Each row of a before or after table is a point. One or more steps were done to the points. Then noise was added and the rows were shuffled. The steps act on columns, c1 being the first. What was done? A step turns or swaps two columns, mirrors them in a line or flattens them onto one, adds a multiple of one to another, or multiplies or shifts one. Angles are multiples of 10 degrees, from the lower column toward the higher: turns from -170 to 170, lines from 10 to 170 but not 90. Use the fewest steps. Two steps may share a column if one is a turn and the other turns, adds or multiplies; they go together, in the order done. Otherwise the lowest column goes first.

Before:
[[  1 -21   8]
 [ 17  -2  24]
 [  5  12   6]
 [ 24  -7  30]
 [ 51 -36 -18]
 [ -4 -21 -24]
 [-23  -4 -38]
 [ 24 -14 -46]
 [ 24  15  31]
 [  8 -20   5]
 [-25   9 -32]]
After:
[[ 22  -8  41]
 [ 24  15  39]
 [ -4 -22 -33]
 [ 17  -2  31]
 [ 24 -15 -61]
 [  1 -22  11]
 [  9 -20   7]
 [-22  -2 -49]
 [ 52 -35 -23]
 [  5  12   7]
 [-25   8 -41]]
Steps: multiply c3 by 1.3

Before, 12 rows:
[[-19 -23  18   6  10   0  -9   3]
 [ 26 -26  25  40 -30  -3  30 -23]
 [-31  12 -16  51  13  21  -7 -35]
 [ 11 -19  46  29  11  -5  35 -36]
 [ 20 -10  12 -15  34  32 -37  22]
 [  5  -8 -18 -35 -17   5  10 -28]
 [ 20  27  38  -2  56  14 -38  46]
 [-21   1  58   8  12  30  -3 -28]
 [-45  -9  17  10 -23  -5 -23 -12]
 [ 28  21  53  24   0  -2  37  12]
 [ -9  36  19  19  24 -23 -27  -3]
 [ -9 -19  -4  16  20  30  39 -20]]
After, 12 rows:
[[ 34  -9 -23 -36 -16   5  10 -28]
 [ 56 -27  11  42 -31  -3  29 -24]
 [ 12 -25  22   7  10   0  -8   3]
 [ 21  35  32  18  23 -22 -26  -2]
 [ 50  -9  31 -16  35  32 -37  22]
 [ 50  29  57  -4  56  12 -38  47]
 [ 22 -20 -24  16  19  30  38 -20]
 [ 41 -19  29  29  12  -5  35 -37]
 [-15  -9  29  10 -23  -5 -23 -13]
 [ 59  21  34  25  -1  -1  37  13]
 [ 11   1  61   9  12  29  -3 -27]
 [ -1  13 -12  51  13  22  -7 -35]]
Steps: shift c1 by 30; add -0.5 times c7 to c3

Before:
[[-14  60  35 -23 -19  18   9  19  -7 -14  13]
 [-20  20 -44  -5 -31   7 -39  -2  28   9  15]
 [ -5  -8 -10   3  -3   7   8   3 -33 -31 -36]
 [-10 -11 -19   8  14 -20  18  -8 -37  12 -33]
 [ 13 -24 -19  38  -3 -34   0  18 -40   0 -47]
 [ 17  28  26 -21 -15  10   3  -8  14 -10   0]
 [-12  33  33 -35  15   4  20  35  13 -25 -14]
 [ -4 -31  -1   0 -19  -8  11  15 -36  12 -46]
 [  3  29 -40   6 -17  32 -13   8  17  20  -9]]
After (9 x 11):
[[-11  34  33 -35  13   5   0   1  13 -26 -14]
 [  5  29 -40   7 -17  32 -15   8  16  22  -9]
 [ 18  28  27 -21 -15   9   5  -3  12 -10   0]
 [-16  60  35 -24 -18  17   0   2  -8 -13  13]
 [ -3 -31   0   2 -18  -9   1  -1 -36  11 -45]
 [ -2  -8 -10   4  -4   7   7  -2 -31 -30 -36]
 [-21  20 -46  -6 -32   8 -27  18  27  10  16]
 [ 12 -25 -20  37  -3 -33  -8   5 -41  -1 -49]
 [-11 -12 -20  10  16 -18  16  -9 -36  11 -34]]
Steps: flatten c7 and c8 onto the line at 150 degrees

Before:
[[ 17   6   3  15   0   4  -3 -14 -11   3  -7   2 -14  -3  -9 -13 -12   4]
 [-33   8  -5   6  -1   4   7   5  -1 -42  -8  -5 -16 -44  -2   4  -7  -6]
 [ 20   2   7   9  -9  -3   7   2 -18   1  14  -7 -14 -18  60   2 -14  27]
 [  2   3  10   2  -4   8  -4   5 -12  17   1  -7   7   8 -11 -21 -14  -2]
 [ 19 -20  -4   4  -7  -1   6 -22 -14  18  -3 -13  -9   3   1 -32  22   2]
 [ 19  -4  -2  36  -8   8  -5  11  -5  -5 -10 -10  14   3  -8  -9  -3  26]
 [ 11   6  -1  13  -9   8   4  16 -16  14  -9  11  -5   2  -4  -2 -12  -2]
 [ 14  -1   8  14 -13   2  -1   4   1  -1  -7  -9 -13 -30 -14   3 -14  13]
 [ 20  -4  -6   4   5   4   1   2 -19 -11 -11 -12  -7   8 -15   0  -8  11]
 [ 11   3   5   1  -5  -5  -6   9  -9   5  -4  33 -13   3 -16   2  -8  18]
 [ -4 -17  -2  34  24 -51   5   9   8   9 -11  -3 -15  -4   7  -9  -3  -3]]
After, 11 rows:
[[ 11   5   1   0  -8  -4  25  10  -8   6   7  32 -13   3 -17   4  -4  23]
 [ 11   6   7  13 -13   9  33  15 -15  14   3  11  -4   2  -5  -2 -10  -2]
 [  2   4  -5   3 -14   9  26   4 -12  17   8  -6   7   7 -12 -21  -6  -3]
 [ 17  -5  10  36  -4   8  24  11  -4  -3   2 -10  13   2  -8 -10  -8  35]
 [ 15  -2   3  14 -15   3  30   4   2  -1  11  -9 -11 -31 -14   3 -13  16]
 [ 17   8   4  15 -12   4  27 -14 -11   2   5   2 -15  -3  -9 -13   1   4]
 [ 19   1 -15   9 -14  -4  36   1 -18   1  -1  -8 -13 -18  60   1  -9  34]
 [-33   8  11   7  -7   3  37   5  -2 -43  -1  -5 -15 -44  -1   4  -1  -7]
 [ 19  -6  13   4  -7   4  32   3 -18 -11   0 -11  -7   9 -16   1   6  13]
 [ 20 -20   5   4  22  -1  34 -22 -14  18  -1 -13 -10   3   2 -32  -7   2]
 [ -4 -16  11  34  -4 -50  35   9   7   9   4  -4 -15  -4   7  -9  23  -4]]
Steps: turn c3 and c11 by 120 degrees; swap c5 and c17; shift c7 by 30; multiply c18 by 1.3

Before, 14 rows:
[[ -3   4   0 -29  11 -49  35  33 -14  -9   4  -3  17  -8 -14 -30 -10  21
   29 -41  46 -10 -53  -9]
 [ 23   8  20 -28 -31  16  -1  43  16  41  30  19   7 -47  22 -22  -1 -19
   47 -16  -2  -5 -12 -14]
 [-11 -11 -16  19 -36  23 -11 -24 -38 -12  42  10  14  26 -18 -39 -19   4
   -6   9  58 -12  15  27]
 [ 11 -37 -34 -17  20 -19 -40 -29 -32  42 -13  -1   5  -8  15  -8  -2  39
   -8  11  -1 -34  10  18]
 [ 27  17 -40  20   3 -45  14 -26  -7  46  24 -37 -15  19  16 -28   5  -3
   13  12 -15   6 -32 -38]
 [ 47  22  17 -29  18  -1  24 -14  27  54  -7 -19   8  -7  46 -32   8  11
  -12  14  19  14   2 -46]
 [-23  -1  18 -31  39   3  -9  -5  32  60 -31   1 -32  30  12  28  42 -15
  -13 -48 -13 -13  20 -20]
 [-26  29   4  31  22 -24 -43  -6 -39  21   6   1  35  28 -17  30 -27  -5
   34 -14  11  36 -43  22]
 [-19  40 -30   8  21  -5 -15 -25 -28  24 -34  31   3 -51   2  15   8 -13
    1  -8   5  15 -42  18]
 [ 12 -33  16  38  30 -20   3 -24  40  50  20  -9 -15   0   1  -4 -24  19
   33  17  -7   1 -36 -39]
 [ -3  -5   6 -29 -37  14  37 -18  29  10  21  -8   4 -36  60  -4  50  13
    0  33  -5 -34 -47 -21]
 [  0 -20 -14  34  -7 -10 -22  36  19  11 -36  10 -13 -53   1 -15  32  -9
    9  13  16  -9  15  20]
 [ 39   8 -35   9  20  19  -4  36  21   4  -4 -33 -15 -33  14  22  -7 -20
   37   7  21  23 -41  23]
 [ 10  32 -33 -34  19  26 -22 -37 -26 -15 -23  -6  19  12 -13   6  11  36
   -6 -28  15 -11  10 -39]]
After:
[[-25  29   4  32  22 -25 -43  -5  57  21   5   1  34  29 -16  29 -27  -6
   23 -13  11  36 -10  22]
 [ 48  22  18 -27  19  -1  24 -14 -14  53  -8 -17   7  -7  46 -33   8  10
   -8  14  20  13  22 -45]
 [-20  39 -31   8  21  -6 -16 -25  51  24 -34  30   4 -52   1  15   7 -14
    2  -9   5  17  -3  17]
 [  9  32 -32 -34  19  27 -24 -36   5 -15 -22  -6  19  12 -14   6  11  36
   -5 -28  16 -11 -28 -39]
 [ -4   4   1 -28  11 -50  34  32  53  -9   5  -3  15  -8 -14 -32 -10  22
   21 -42  46 -11  14  -9]
 [-11 -11 -16  19 -36  21 -12 -24   7 -11  43   9  15  25 -18 -39 -18   4
   -5  10  59 -12 -41  27]
 [ -3  -5   7 -29 -38  14  36 -19  26  10  21  -8   4 -36  61  -4  49  12
    1  33  -5 -34  49 -21]
 [ 24   9  20 -28 -30  17  -1  42   3  41  30  19   6 -47  22 -22  -1 -18
   32 -17  -1  -7  19 -13]
 [ 12 -38 -33 -17  20 -19 -40 -30   7  41 -12  -1   5  -7  15  -9   0  39
   -6  11  -1 -34 -31  17]
 [ 11 -34  15  37  29 -19   3 -26  13  51  21 -10 -15   1   1  -3 -25  19
   23  17  -6   0  53 -40]
 [  0 -21 -13  33  -9  -8 -22  37 -22  10 -35  10 -13 -53   3 -14  32  -9
    5  13  15  -9   8  19]
 [-22  -1  17 -31  40   3  -9  -6 -33  60 -30   1 -32  29  11  26  42 -15
  -10 -49 -12 -14  19 -20]
 [ 25  17 -37  21   3 -44  13 -26  31  45  22 -37 -15  19  15 -28   4  -4
   10  12 -15   6  10 -37]
 [ 40   7 -35  10  21  17  -5  37  24   4  -5 -33 -13 -31  15  22  -7 -19
   25   7  21  25  39  23]]
Steps: turn c9 and c23 by 120 degrees; multiply c19 by 0.7
